Every row gives one point. To make a cloud, some directions were put in groups of two or more. Within a group, all points are equally far from the middle, so they leave a hole (a ring in 2 directions, a hollow ball in 3). The other directions are filled evenly. Then the cloud was stretched, turned, moved and blurred a little. How many holes are there, and how many directions does each take, smallest first?
In the rows, zero is written as 128.

Cloud (14 x 2)
[[184 120]
 [184 123]
 [106 187]
 [100 185]
 [174  95]
 [106 187]
 [ 86 122]
 [ 79 138]
 [ 91 117]
 [152 173]
 [183 134]
 [ 76 147]
 [152  86]
 [ 81 173]]
Holes: 1 (2)

Cloud (21 x 3)
[[110 104 198]
 [111 163 142]
 [116  78  77]
 [135 163 152]
 [130 122 197]
 [122 193 171]
 [147  70 107]
 [127 121 202]
 [131 169  52]
 [168 198 203]
 [133 149 120]
 [134 108 162]
 [153 194  72]
 [ 60 121 139]
 [129  87  95]
 [ 96 203 105]
 [124  97 127]
 [121 113 181]
 [138 160 200]
 [161 186  98]
 [121 139 142]]
Holes: 0

Cloud (48 x 6)
[[126  74  83  82 104  94]
 [ 60  96  80 134 139 103]
 [ 97  86  85 139 116 145]
 [ 63 121 100 134 108 114]
 [ 77 121 175 108 208 109]
 [116 128  55 125 107 108]
 [122  48 145  98 167  43]
 [171 117 125 111 116  68]
 [145 155 173  77 147 106]
 [ 68 174 160 117 134  61]
 [ 75  69 168 159 161 109]
 [148 193 107 115  94 139]
 [134 141 195 119 192  76]
 [114 107 112 155 138 153]
 [ 94 105 182 151 120 133]
 [ 53 104 151  79 120  82]
 [ 78 159 218 110 123 100]
 [ 99 116 171  67 157  55]
 [ 97  91 156 151  55  52]
 [ 73 176 128  84 158 131]
 [ 85 178 108  71 142  93]
 [151 194 167 130 100  67]
 [158  95 141  76 107 153]
 [149 109  95  60  73 100]
 [170 129  95  81  67 111]
 [ 83 148 116 116 125  38]
 [ 78 164 124 107 180 141]
 [ 91  93  96 129 135  34]
 [ 99 113  78 121 110  64]
 [122  62  70  70 133 103]
 [122 117 127 167  79  64]
 [107  74 124 126 160 168]
 [156 121  80 115  82 113]
 [136 123 197  77 102 140]
 [ 73  78 149  93 121  43]
 [164 104 118  92 178 147]
 [103 152  88  93 175  59]
 [135 131 177  90 161 136]
 [102 137 170 108  82 182]
 [ 90 141 142 169 134 114]
 [117  88 179  75 162  56]
 [ 69 125 140  54 154  95]
 [ 99  53 132  97 116  81]
 [113 153 102 150 184 119]
 [153  91  98 102 117  72]
 [ 90  77 155  74 185 126]
 [ 62 131 188 153  82  95]
 [ 83 104 171  77 129  36]]
Holes: 1 (4)

Cloud (86 x 8)
[[ 69 146 152  68 127 136 117 113]
 [106 192  73  82 135 146  89 125]
 [139 122  99 137  92 132 109  50]
 [152  90 159  84 195 128 165 141]
 [151 148 162 165 120 122 114  87]
 [143  71 149 126  76  71 148 126]
 [143  64 142 118 184  40 111 126]
 [148 161 142 119  55  71 156 132]
 [135  53  93 133 103  37 110 123]
 [123  90  86 146 163 174 120  84]
 [137  42 169 126 125  82 154 140]
 [103 125 113 102 151 189 185 112]
 [160  97  92 131  55 121 129 156]
 [126 136 125 161  42 127 149 132]
 [104 174 183 121 144 150  89 130]
 [131 120 128 107 141 196 156  97]
 [105 191  90 128  69 131 175 139]
 [111 156 133 144 158 153  60 156]
 [125 177 139 155  76 189 141 120]
 [116  83  58  98 147 166 113 137]
 [100  75  80 174 146 114 156 186]
 [ 83 159 144  77 140 105  72 168]
 [118  95 102  20 109  95 123 118]
 [ 81  90  51 148 142 125 138 154]
 [ 54 113 105 164 133 176 153 161]
 [105 176 139 146 114 117  48 134]
 [157 113 116 102 180  48 113 130]
 [102 165 106 137 110 104 199 106]
 [ 71 121 106 104 161 120  52  96]
 [104 156  67 114  86 115  61  79]
 [109 154 192 163  90 108 104 161]
 [155 135 175 134 135  55 157 128]
 [140  29  67 114 141 114 126 136]
 [115  94 101 166 140 104  69 156]
 [ 95 108  88 104 128  95  70 178]
 [163 135  99 112 143  84 172  68]
 [118 212 171 142 118 121 139 115]
 [115  92 105  76 189 167 152  91]
 [ 94 111 176 130  95  78  79 122]
 [ 53 125 106 127 119 162 153 126]
 [ 91 136 171 175 199 129 119 139]
 [104  93 183 105 185 107 169 185]
 [143  69 171 111 151  44  96 111]
 [139  81 103 126 128 155  34 126]
 [180  83 156  97  78 136  80 147]
 [ 89 141 163  96 142 166 108 101]
 [ 77 139 107  63 142  89 150 116]
 [130 126 108  99 119  64 190  91]
 [121 120 116  98  51 149 105  68]
 [211 107 121  75 139 148 101 100]
 [107 140 124  65 183  80 108  84]
 [108 108 192  67 150 122 103 116]
 [102  50 192  98 139  80 106 112]
 [127 155 173 117 197  84 150 116]
 [139  88 179 102 105  87 133  57]
 [108 122  76  44 164  97 119 115]
 [203  76 121  86  99  91 128 112]
 [147  74 144 161 113  84  64 106]
 [ 91 152 131  84 178 121  95 174]
 [129 130 119 171  95  81  66 108]
 [ 87 143 145  79 131 181 179 136]
 [117 163 154 134 128 167  50 149]
 [ 97 107  60  90  99 158  90 153]
 [113 160 150 113 134  66 174  98]
 [177 179  79 106 131  83 137 141]
 [163 115 134  39 138 101 105 149]
 [167  90 146  88  85 114  92 173]
 [150  92 120  83 191 120 138 159]
 [120  78 168 118 117 100 219 155]
 [169 144 141 145 151 125 122  71]
 [ 95 131 134 105 127 101  15 114]
 [128  97  57 125 101  76 154  70]
 [138 134  93  94 120  60 174  96]
 [124 175 109  54 162 120 101 103]
 [116 118 108   7 104 115  88 132]
 [101 111 151 106  69 101 136 188]
 [145 179  70 154 165 111 121 148]
 [118  74 171 139  72  97 138 115]
 [194  72 127 104 148  70  83 111]
 [149 132 161 135 168 164  88 116]
 [187 112 121 151 131 120 112  65]
 [125 127 187 130 167 174 109 163]
 [102 137 131  71 105  54  72 155]
 [ 67 165 122 132 122  87 161 112]
 [169 144  34  79 101 134 106 124]
 [103 143 166  46 143 100  96 121]]
Holes: 1 (6)

Cloud (87 x 9)
[[134 155 145 135  77  93 145  63  99]
 [111 163 179  96 176 156 171  90 188]
 [145 140 168  97 103 124 155  85  79]
 [ 77  98 159 161 156 108  99 172 161]
 [128  86 126 166  95 154  95 117  87]
 [128 127  62 188 139  90 187  85 146]
 [ 69 223 147  59 144 117 158 111 175]
 [117 171 127 112 148  68 167 120 177]
 [ 69 104  94 102 108 147 157 119 157]
 [ 71 191  72 105 171 186 149 132 154]
 [162 132 103 122 113 105  76  80 176]
 [ 87 126 107 112 155  90 137 118  51]
 [149  52 118 178  99  89 138 122 106]
 [ 98 117 135 186 189 157 145 111 207]
 [131 124 121 142 151 111 164 126 161]
 [134 195  85 159 133 133 187 105 176]
 [163 137 135 115 179 127  97  85 178]
 [118 135 175 129  55 145 132 129 143]
 [ 76 123  80 116 202 135 114 120 165]
 [104 154  77 137  87 111 166 142 132]
 [153 193 117 162 109  44 172 147  69]
 [ 78 107 117 183 137  91 155  96 116]
 [170 204  91 164 135 145 172  96 162]
 [ 91  82  82 130 111 116 101 128 102]
 [107  98 101 156 102 124 197  83 134]
 [112 172 123 145  73  92 158  84  82]
 [102 166 149 162  90 120 117 118 153]
 [133  86 122 127 164  80 172 103 156]
 [150 110 137 121 118 149  90 120 113]
 [111 159 149  58 109 153  92 164 141]
 [117 101 161 113 173 158 166 175 159]
 [ 99 114  84  95 118  76 170  98 145]
 [156 108 145 138 111 108 150 127 144]
 [143 204  52 147 111 174 149  99 134]
 [124  97 127  89 133 157 165  90 166]
 [128 162  62 141 186  93 147  66  93]
 [148 163 151 124 122  53 172 163 135]
 [126 107 151 155 159  96 160  93 171]
 [103  89 125 107 143 118  80 146 145]
 [ 86 151 146 140 180 111 182 165 156]
 [125 158 138 163  60 102 158  92  96]
 [113 153 162  77 128  76 171  98 135]
 [ 24 176 134 136 103 122 152 157  84]
 [ 84 136 139 109 146  71 169 110  71]
 [120 122 134  92  85 143 138  97 151]
 [107  84 118 144 180 111 107 151 106]
 [140 209 124 142 126 149 190 124 116]
 [ 81 133 115 131 131  90 110 115 133]
 [117 131  98 211  89  72 146 159  66]
 [137 111  58 137 154 120 190 126 169]
 [104  76 145  93 137 100  72 150 149]
 [148 141 170 121  97 138 161 142  83]
 [121 243  41  82 110 117 144  98 124]
 [120 181 124  33 163 158 139 181 158]
 [123 118 157 111 139  75  86 161 113]
 [ 73 162 120 122 133 157 138 156  85]
 [126 113  51 169 160 121 133  62 102]
 [133 249  82  65 119 161 136 145 112]
 [108 202  59 214 196 190 140  87 143]
 [ 69 164  87 138 151 174  83 173 128]
 [ 60 152 104 107 188 182 161 109  86]
 [ 88  59 194 123 103  88 133 153 128]
 [154 115  59 125 165  91 180 131  97]
 [ 49 148 111 154 152 120  99 119 194]
 [ 79 149 114 179 126  92 140 155 140]
 [123 148 115 170  87  86 157 163  77]
 [ 64 169 114 120 206 112 163 135 187]
 [ 90 165  85 122 143 144 207 178 137]
 [133 172  94 196 195 183 111 136 135]
 [114 140 127 140 170 128 132 152  67]
 [176 196  59 114 158  78 177  78 130]
 [129 147  67 113 103 102 158  77 128]
 [155 119  92 124 170 149 176 131 178]
 [ 77 194  59 138 115 100 228 133 131]
 [ 71 154 100 149 196 148 139 190 109]
 [121 191  36 120 147 100 135  96 132]
 [ 90 166  55 145  73 109  91 177  60]
 [ 84 194 102 188 109 133 152  84 124]
 [107 117 186  99 127 137 120  90 184]
 [ 67 146 164  24 197 107 175 148 144]
 [125 115  48  63 172  90 222  97 159]
 [ 42  94 123 107 150 125 176 104 128]
 [117 125 119 139 123 157 113  98 113]
 [152 131  73 158 189 139 151  55 182]
 [ 91 130 132 164 136 168  61 140 203]
 [135 169 152 116 138 145 107  96 138]
 [124 101 102 134 142  69 135 157  71]]
Holes: 0

Cloud (91 x 9)
[[145 152  91 143 102 117 139 137  98]
 [121 179 118  95 172  83 190 128  62]
 [109 133 120 129  73 164 198 172 163]
 [146 162 127 193 126  53 163 122  67]
 [166 175 117 148 177 177 212  70  71]
 [121 118 101 166  55 174 142 126 113]
 [ 91 125 161 165  63 118 120 114  75]
 [102 139 135 167 134 180 127 122  88]
 [ 83  89 131 165 128 112  99 115 139]
 [137 156 127  63 169  90 141 144 212]
 [166 139 122  87  67  95 131 207 119]
 [162 127  92 112 126 120 170 175 115]
 [ 98 116 133 183 155 135  60 103 157]
 [136 164  90 122 144 169 125 175 115]
 [105 116 199  97  80  79 109 122 174]
 [163 133 113 144  65 103 141 194  85]
 [122 105 164  80  72  89  97 212 182]
 [106 134 112  79 189  99 111  99 108]
 [134 111 168 105 148 124 161 102  77]
 [117 111 140 167  83 142 122 108 114]
 [ 69 126 140 108 157  78 137 114 151]
 [116 104 127 162  81 131 138 103 138]
 [ 57 189 124 139 125  88 141 150 105]
 [156 190 155 123 191 117 151 158 134]
 [150 188 117 147 109 126 167  97 135]
 [105 128 177 122 106  33 144 126 151]
 [112 110 151 175 104 150 100 127  91]
 [ 67 125 144 118 118 118 143  85 189]
 [ 92 106 106 154 146 163 105  84  87]
 [126 138  66 152 137 112  69 130 130]
 [184  88 117 121 125 184 114  92 157]
 [113 138  83  96 108  75 118 105 129]
 [129 150 109 100 186 106 128 168 140]
 [116 165  89 158 114  68 114 118 180]
 [133 172 164 155 122 173 124 101  93]
 [ 64 100 134 139 133 174  89 134 175]
 [136 116 207 120  78 122  81 111 181]
 [ 98 175  99  73 111 133 125 174 148]
 [117 105 173 185 103 153  62 123 184]
 [208 121 104 142  67 151 160 170 127]
 [122 120 120 160  64  83  73 163 105]
 [134 193 167 101 153  92 150 157 135]
 [133  99 175 147 103 174 109 163 136]
 [155 154 116 177  74  90 197  91  77]
 [137 135 145  85 108 143 127 124 125]
 [ 85 137 122 121 126  58  94 115 177]
 [101 126 105 115 100  79 140  69 132]
 [103 155 128 102 125 120  91 119 162]
 [109  99 123 140 106 194 134 155 170]
 [ 66 110 154 185 146 112  54 117 132]
 [195 108 131 147 166 176 131 132 119]
 [143 117 134 159 159  68 123 116  90]
 [158 131 120 163  48 153 129 109 115]
 [ 74 138 138 152  80 110  95 180  97]
 [129 147  49 170 119 117  84 146 139]
 [163 157  91 178 112 111 157  74 145]
 [133 121  93 138  92 127 191 149  53]
 [183 179  89 116 101 106 185 116 146]
 [146 113 198  93  94 108 119 142 197]
 [ 81 182 186 124 138  97 168 161  80]
 [149 130 174 190 156 133 126 138 168]
 [150 164 198 168 111 169 122 109 107]
 [107 133 106 140  47  84 116 147  63]
 [157 116 154 161 126 141 124 146 154]
 [ 83 135 113 158 105  90  57 174 142]
 [ 99 134  88 156 162 106  91  89  87]
 [126 124  61 124 109  59 157  99 128]
 [144 157 171 121 125 158  88 174 121]
 [131 179 135 160  92  74 181 113 105]
 [157 176 124  73 155 100 102 131 118]
 [150 100 130 183 115 110 167 115 116]
 [168 146 185 166 147 148 185 155  60]
 [160 149 178 182 128 133 152 113 112]
 [ 92 146 171 138 153   7 111 142 148]
 [141 103 182 129  91 143 178 187 134]
 [ 92 120 165 148 143  75 129  98 130]
 [ 61 107 117 116 143 136  69 175 187]
 [151 149  85 107 109 142 223 140 100]
 [ 87 136 124 149  80 139 185 122 136]
 [163  97 169 157 108 180  95 131  94]
 [ 72 129 194 110 160 114 117  96 125]
 [146 138  95  90 133 122 130 181 108]
 [ 88 133  83 192 134 156 155 117  61]
 [129 146 111 191 101 180  80 154 151]
 [119 143 153 150 154 184 163 115 133]
 [107 125 160  90  96  91 144 163 176]
 [133 173 113  77 105  97 173 139 150]
 [148 114 155 211  85 135 141 138 129]
 [116 159 106 179 115  80 133 162 117]
 [178 104  99  87 121  90  82 147 160]
 [138 134 179 134  84  94 148 116 178]]
Holes: 0

Cloud (88 x 9)
[[181 141 105  94  70 138  77 162 141]
 [146 122 136  98 130 157 173 120 190]
 [ 77 175  66 106 126  53 159  83 140]
 [126 116 174 124 100 104  83  96 206]
 [135 154 138 170 165 149 113 114 119]
 [111 164 111 121  89 100 133  67 122]
 [ 90 125 102 104 107 134 177  94 133]
 [133 156 136 100 205  93  85 119 123]
 [128 135 134 112 174 158 175 142 112]
 [134 161 116 177  62  30 129 139  11]
 [125 177 107 128 218 105 168 147 192]
 [ 91 113 126  79 156 133  84 149  75]
 [164  85 145 158 137  96 160 177 132]
 [143 118 151 188 123 176 193 119 148]
 [127 138 173 199 147 113 151 144 135]
 [148 132 211 136 124 173 108  96 113]
 [117 159  88 130 194 104 193 121 109]
 [166 177 143 111 192 103 109 134  95]
 [ 75  65 130 139 161  83 114  92 119]
 [151 118 169 137 174  85 123 148  70]
 [207 149  88 123 104  73 179 150 107]
 [ 79 144 157 159 203  53 132 110 186]
 [100 198 141 169 192 123 150 152  74]
 [173 104 157 137 108 187 161 119 183]
 [161 107 182 163 147 134 200 108 142]
 [ 63  77 121 116  89  91 100  68 139]
 [ 81 103 148  86 120  76 126  95  75]
 [158 130 133 202 134 167 185 128  68]
 [164 114 188 154  59 115  83 119 149]
 [165 179 160 188 158 152 111 169  85]
 [146  72 144 133  72  93  95 132 174]
 [179 178 149 193 162 166 113 160 183]
 [164 139  86 167  62 113 153 102  89]
 [ 88 197  53 183 160  62 174 169  81]
 [ 94 176  72 109 129  72  84 100 149]
 [165 233 103 145 157  64 147 183 127]
 [131 114 172 116 141 123  76 138 169]
 [ 81 118 154 165 137 124 158  96 137]
 [164 178  89 104 129 107 154 121  61]
 [172 170  66 151  66 112 104 185 174]
 [116  99 134 161 160  95  87  79 148]
 [121 176 142 199 129  88 122  71 100]
 [107 144  40 102 122  95 159  74 168]
 [ 66 110 137 130 182 125 107  81 149]
 [122 141  59 108 182  72 150 144 111]
 [148 147 109 125  88  55  80 122 139]
 [176  65 102 137  54 130 169 129 210]
 [154 122 171 103  85  83 144  82 125]
 [153 160 143 199 168  59 166 183 126]
 [167 148 137 193 126 184 140  76  95]
 [151 122 151 153 133 148 168 148 185]
 [109 124 149 132 142 206 132  79 178]
 [101 160  99 143 186  40  92 155 122]
 [172 165 150  68 100 125  71 104 133]
 [ 85 136 173 151 128  94 167 104  95]
 [180 136 173 161 136 187 186 146  80]
 [112 154 152 115 213  91 102 147 154]
 [180 158 166 140 167 195 134 159 148]
 [124 156 154 102 177 152 111 164  84]
 [134 125  90 145 134  57 113 123  83]
 [112 105 147  88 157 123  67 155  78]
 [153  94  81 172 120 113 123 135  79]
 [190 148 136 161  57  79  66 137 152]
 [136 143  41 113  98  99 160 117 249]
 [187 165 109 147  63 133 166 137 170]
 [ 97  86  81 139 180  84 156 125 162]
 [ 57 176 112  67 131  86 128  82  98]
 [132 127 113 101  64  96 107 105  30]
 [105 185  90 105  95 145 163 111 102]
 [127 207 128 179 182 109 162 149  92]
 [142 147 146  87  99 167  50 146 120]
 [115 155  84  88 114  82 165 157 159]
 [211 188 150 176 123 126 113 143 100]
 [199 187 120 121  78 151 161 154 156]
 [168 186 100 206  88 157 152  94 161]
 [106 129 115 188 156  47 144 151  57]
 [141  88 149 152  73 104 163 131 100]
 [156  98 150 111 142 194 128 108 208]
 [195 205 157 187 167  93 163 172 134]
 [114 165 111 142 116  47 202 183 194]
 [169  84 150 184 148 102 209 121 181]
 [ 54 140 124 144 118  95 136 113 144]
 [ 93 180  76 120  97  65 104 142 129]
 [209 129 131  89  65 158  93 151 128]
 [124 153 109 126 193 157 117  97 162]
 [205 146 121 203  22 110 131 172 169]
 [124 143 209 202 120 100 166 111 171]
 [139 138 148 165  51 131 145 117  87]]
Holes: 1 (2)

Cloud (93 x 9)
[[117 168  67 200 227 140 118  81 138]
 [135 139 103  70 111 102  94 117 114]
 [ 66 217 162 111 111 177 168 168 156]
 [ 91 211 176 109  82 127 145 185 143]
 [195 192 182 122 145 170  91 144 174]
 [ 87  97 101 146 163 196 154 167 128]
 [114 150 166 155 124 201 128  93  61]
 [ 60 173 183 116 152 128  85 135 134]
 [ 96 176 145  87  53 109 150 102 134]
 [ 80 140 118 133  47 153  67 173 116]
 [114 193 162 166 137 128  94 103 114]
 [108 148 185 106 168 175 208 189  63]
 [109 150 191 101 129 174 134  84  94]
 [120 145  75  95 116  78 123  91 143]
 [163 171 141 115 171 107  72  77 153]
 [164 125 163  58  78  57 126 145 156]
 [157 130 216 138 163 158 144  98 152]
 [139 132 177 179 108 111 162 108 185]
 [168 175 121 103 132  79 149 130 104]
 [147  91 151 114 182 179  95 175 104]
 [150 144 123 105 144  23 122 119 141]
 [187 134 154 125  88 138 155 124 180]
 [ 83 122 140 167 197 103 177 117 113]
 [159 123 171 147 156 130  84 100 196]
 [147 186  84  78  62 104 165 177 148]
 [ 82 126 103  77 168 176 163 128 151]
 [118 118 137 179 144 141 139  85  43]
 [ 82 132  93 227 197 138 121  68 120]
 [193 121 137 217 204 124 130 125 131]
 [178 138 102 174 189 196  83 158 152]
 [139  98  66 178 152 118  84 129 177]
 [106  69 148 152  75 114  81  86 149]
 [159 144 135 130 216 105  63 117 135]
 [144 114  84 228 138 104 126 137 163]
 [194 147 162 125 135 176  87 128 167]
 [142  85 102 150 158  84 125 111 196]
 [109 206 135 172 132 184  67 122 149]
 [143 159 177  66 186 119  73 110 131]
 [109 208 163 171 145 149  94 149 148]
 [159 149 114 137 155 139 175 105  64]
 [164 137 165 117 145 168 118  34  90]
 [ 62 128 127 123 137 162 197 175 105]
 [103 141 217 108 102 149 198 145  97]
 [120  85 130 181 231 132 135 106 127]
 [ 80 118 117 214 185 194 135 141 153]
 [104  80 164  75  82 129 135 127 174]
 [154 160 121 125 159 104 134 181 200]
 [ 75 124 132 174 119 121 108 190 173]
 [179 151 199 100 129 158  94 143 158]
 [131 182 127 180  71 125 116 176 138]
 [108 176  52 186 110 164  88 135 106]
 [109 163 125 175  92 194 152  93 115]
 [152 203 192  82 157 134 108 143 172]
 [ 68 182 189 114 145 113 140 120 144]
 [146 152  94 104 120  92 108  53 131]
 [ 89 131 106 158  56 132  42 125 119]
 [158 157 118 148 238 135  96  65  96]
 [108 156 204 107  86 156 207 141 113]
 [109 140 166 145 116 135 113 210 123]
 [106 126 115 171 191 128 152 197 208]
 [ 92  86 125 187 100 126  50 124 128]
 [118 172 183  95  70  99 119 167 184]
 [119 118 178 138  79 155 161 102  74]
 [ 83 198 134 107  40 119 132 164 175]
 [ 62 136 108 137 102  96  85 168 120]
 [126 133 187 142  91 155 190 137  61]
 [124 135 136 194 115 109  44  90 178]
 [107 122 144 143 180 161 150 121  52]
 [169 114 131 135  68 175 141  84 146]
 [204 107 171 147 193  83 174 102 140]
 [126 194 153 144 199 128 135 220 161]
 [176 110 150 126 194 157  54 113 154]
 [100 120 213  80  81 156 136 188 163]
 [124 101 134  96  86 139  88 131 188]
 [188 142 172 122 108 192 146 130 160]
 [187 102 182 116 195 130 139 134 132]
 [174  92 147 116 134  78 184 112 149]
 [146 127  88 229  86 162 121 149 135]
 [ 83 167  80 115 107 120 145 171 112]
 [185 122 134 205 156  87 106 132 110]
 [124 133 150 165 217 219 150 143  74]
 [149 126 116 121 156 102 100 151 180]
 [140 136 219 128  95 139 190 121  94]
 [130 142 181 215 191 175 133  80 136]
 [169 155 194 146 151 173 145  56 106]
 [ 92 105 133 145 155 177 173 182 118]
 [ 93 168 162  27 136 151 149 135 143]
 [191 178 173  96 143  65 114  79 127]
 [134 140 154  57 132  88 101 151 161]
 [144 141 170 189 135 183 143  88  62]
 [ 68 202 100 157 149 188 126 182 132]
 [127 109 147 187 118 154  80 151 107]
 [104 115 154  89 186 152 196 165 114]]
Holes: 2 (2, 2)

Cloud (95 x 9)
[[136 108 116 102 204 160 122  99  86]
 [126 105 158 167 115 125 179 217 192]
 [ 82 131 137 151 196 118 135 114  88]
 [153 117 170 136 142  67 104  99 105]
 [136 159 132 149  38 129  73  41 147]
 [155 119  81 156  69 182 109 106 154]
 [202 137 114 205 100 124 116 116 183]
 [ 92  54  94 128 135 107 142 114 128]
 [128 126 122 114 241 150 143 118 113]
 [141  92 105 216  85 132 149 134 138]
 [192 177  90 115 110 109 189 147 149]
 [ 87  57 170 142 125  82 172 138 184]
 [159 119 161 200  62 147 105  99 146]
 [158  61 113 174 206 174 153 103 128]
 [119  85 137  53 154 153 110 134  70]
 [ 77 153 182 170 154 139 156 118 175]
 [129 155 149 131  72 176 143 167 127]
 [130 124  80  62 142  97 146 132 105]
 [165 141  93 109 136 207  77 153  73]
 [131  66 150 199 171 122 161 119  88]
 [126  92  92  76  88  92 139 177 201]
 [195 193  95 170  79  95 118  93 118]
 [154  83 138 177 115  47 161 153 179]
 [158  77 127  98 182  80 224 124 125]
 [136  42 118 165  98  57 153 150 157]
 [148  89  63 148 155 176 155  85 103]
 [154 189 143 104  84 149  58  80 149]
 [159 149 168 196 109  81 105  97 166]
 [ 95 179 135 207 171 129 146 171 162]
 [102 145 123  68 177 137 169  93 143]
 [ 86 139 135 151 145 173 189  76 164]
 [160 112 183  52 148  88 145 151 148]
 [105  82  74 172 115  60 170 150 102]
 [160 103 194 109 121 108 132  86 103]
 [187 133  78 136 214 110 168 125 118]
 [186 104  81 212 136 151 171  92 124]
 [155 148  78 205 180  85 165 156  98]
 [137  99 162  45 119 174 126 109 157]
 [109  87 127 161 201 111  94 125 118]
 [126  41 160  64  99 171 159 110 119]
 [126 134 179 138 146  66 104 119 137]
 [129  30 148 158 119 102 129 113 168]
 [131 111  98 149 183 112  82 178 120]
 [125 159  84 180 134  83 144 188 141]
 [125  77 174  84 145 145 115  87  65]
 [175 129 155 179 153 181 182 160 170]
 [156 176 132  88 170 170 176 121 117]
 [151 141 137 188 144 144  65 185 178]
 [141 100 127 100  84 145 171  57 129]
 [151  87 147 107  84  52 167  95 146]
 [ 90 124 101 176  98 133 182  79 165]
 [160 191  50 108 152 146 158 146 149]
 [142  86 207 167 176 144 120 185 151]
 [179 149 124  82  52 164 128  95 105]
 [124 164 121  85 194 123 177  87 118]
 [148 114  48 199 125  89 174 129  86]
 [199 121  61 173 151 198 137 144 134]
 [132 126 134 207  73  55 160  57 120]
 [150  48 104 166 164 186 137 164 172]
 [136  83  56 160 117 113 197  88  84]
 [102 144 168 178 224 126 165 170 127]
 [145 110  42 174 142 141 123 157 116]
 [172 148 130  81 141 151  96 138  72]
 [157  93 114 165 193 216 115 183 147]
 [153 117 149 100  44 104  83 159 173]
 [188  88  78 103 109  86 189 122 136]
 [160 128 130  69 153 165  83 138  70]
 [ 75  89 171  93  77 126 174 114 159]
 [193 108 185 116  83 107  94 161 174]
 [116 178 133 160  62 168 144  77 153]
 [121 164  60  99 118  98 155  70  86]
 [132 153 194 178 128  86 160 158 178]
 [ 82  72 151 144 146 107 141 180 185]
 [130 149 155  39  98 118 154 150  86]
 [160  75  50 112 112 170 136 169  99]
 [153  55 102 146  99  87 128 198 199]
 [ 74 104 164 134 139 112  93 127  90]
 [ 84 129  69  88 120 112 173  94 120]
 [170 130 145 230 149 106 196 132 184]
 [183 111 157 137 167 106 197 108 126]
 [166 177 107  69 118 137 102 127 161]
 [190 109 124  94  75 191 117 187  96]
 [111 164  77 152 125 111  74 126  95]
 [171  61 149 149 217 174 133 175 104]
 [151 119 145  95 151 127 132 167  54]
 [131  29 180 160 145  93 182 146 169]
 [168 148  88 119 113 167 113 182 197]
 [179 108  86 193  95 154 151 148 156]
 [157 106 144 149  78 173 125 140 180]
 [190  92 105  91 113 180 176 143 155]
 [176 124 116 136 142 190 186 111 104]
 [180  73 107 191 135  83 180 186 137]
 [ 97 123 128 123 119 204  70  86 119]
 [ 95  82 182 114 201 128 111 161 149]
 [ 79 151  91 123 196 139 150 121 129]]
Holes: 1 (6)
